Each row of a before or after table is a point. The points were changed in one or more steps. Then noise was added and the rows were shuffled. The steps act on how far a point lies along the listed directions, d1 being the first. Name the steps. A step turns or swaps two directions, mirrors them in a line or flattens them onto one, adds a multiple of one to another, or multiplies one. Angles are multiples of 10 degrees, from the lower direction toward the higher: turns from -170 to 170, lines from 10 to 170 but not 90. Use the fewest steps. Two steps may share a direction if one is a turn and the other turns, adds or multiplies; they go together, in the order done. Otherwise the lowest direction goes first.
In the rows, zero is written as 128.

Directions:
(1): 82 125
(2): 125 174
Before (13 x 2):
155 160
138 72
98 174
154 140
129 177
130 153
144 137
117 111
192 165
119 160
193 83
131 83
126 150
After (13 x 2):
100 130
156 164
97 89
85 121
111 134
109 205
57 138
111 109
116 108
147 131
122 72
117 97
159 175
Steps: turn d1 and d2 by -140 degrees

Directions:
(1): 80 81 112 140 142 100 150 175
(2): 160 137 98 88 167 87 92 150
(3): 97 168 178 126 102 95 97 156
(4): 119 87 136 64 91 157 108 134
Before (13 x 8):
148 167 169 142 106 142 125 76
120 191 165 172 116 130 140 101
125 36 98 42 125 145 111 151
157 50 54 67 189 139 107 133
140 95 96 80 134 116 88 156
106 154 155 134 109 111 92 160
135 89 102 32 156 108 107 160
104 57 54 86 148 116 136 156
128 190 132 181 117 131 130 123
112 147 157 139 130 104 97 147
132 169 174 138 94 128 137 120
161 162 146 160 118 123 127 115
97 129 145 138 110 127 146 105
After (13 x 8):
90 138 147 145 114 99 104 176
129 103 53 127 177 98 140 137
145 137 156 149 92 142 133 114
92 134 158 148 128 103 112 159
172 104 69 85 198 83 100 149
128 138 168 105 87 134 129 139
97 148 176 127 77 159 137 109
191 126 55 144 222 121 123 99
103 150 149 153 75 160 135 125
144 141 167 110 96 149 114 90
101 111 140 101 105 128 126 119
159 147 91 117 210 68 129 150
150 141 86 143 173 82 106 148
Steps: add 0.5 times d3 to d1; turn d2 and d4 by -70 degrees

Directions:
(1): 84 130 73 115 153 89 107 155 139 95 76 107
(2): 83 145 117 161 59 143 108 75 134 117 106 150
(3): 86 122 106 170 188 173 140 129 104 163 126 164
(4): 108 105 83 122 140 112 134 76 144 130 199 90
(5): 83 160 188 100 163 151 144 103 135 79 131 110
Before (9 x 12):
163 185 243 89 27 160 138 97 142 78 84 137
113 111 92 117 129 135 129 114 147 117 165 121
133 107 72 148 83 103 116 109 134 141 137 113
151 120 204 125 127 175 142 149 142 118 136 142
116 129 71 164 144 121 119 131 121 139 123 162
207 121 188 122 96 112 138 143 112 142 153 164
83 124 72 179 165 168 143 101 91 163 129 163
208 136 181 97 153 95 147 184 130 133 112 122
134 93 95 141 156 135 112 104 122 158 164 120
After (9 x 12):
139 150 217 121 167 150 149 128 112 105 138 161
155 138 108 114 92 85 110 119 141 92 131 118
153 113 180 157 133 189 143 151 135 145 135 162
72 165 173 183 136 246 148 96 100 160 74 212
94 137 122 111 122 109 128 97 144 73 136 83
119 111 97 116 129 133 126 114 145 114 169 116
150 149 188 111 202 135 156 178 115 129 97 143
161 109 127 100 131 106 112 98 139 127 164 83
187 114 100 117 45 83 126 96 129 125 147 112
Steps: turn d3 and d5 by -130 degrees; turn d1 and d5 by -20 degrees; turn d2 and d4 by 10 degrees
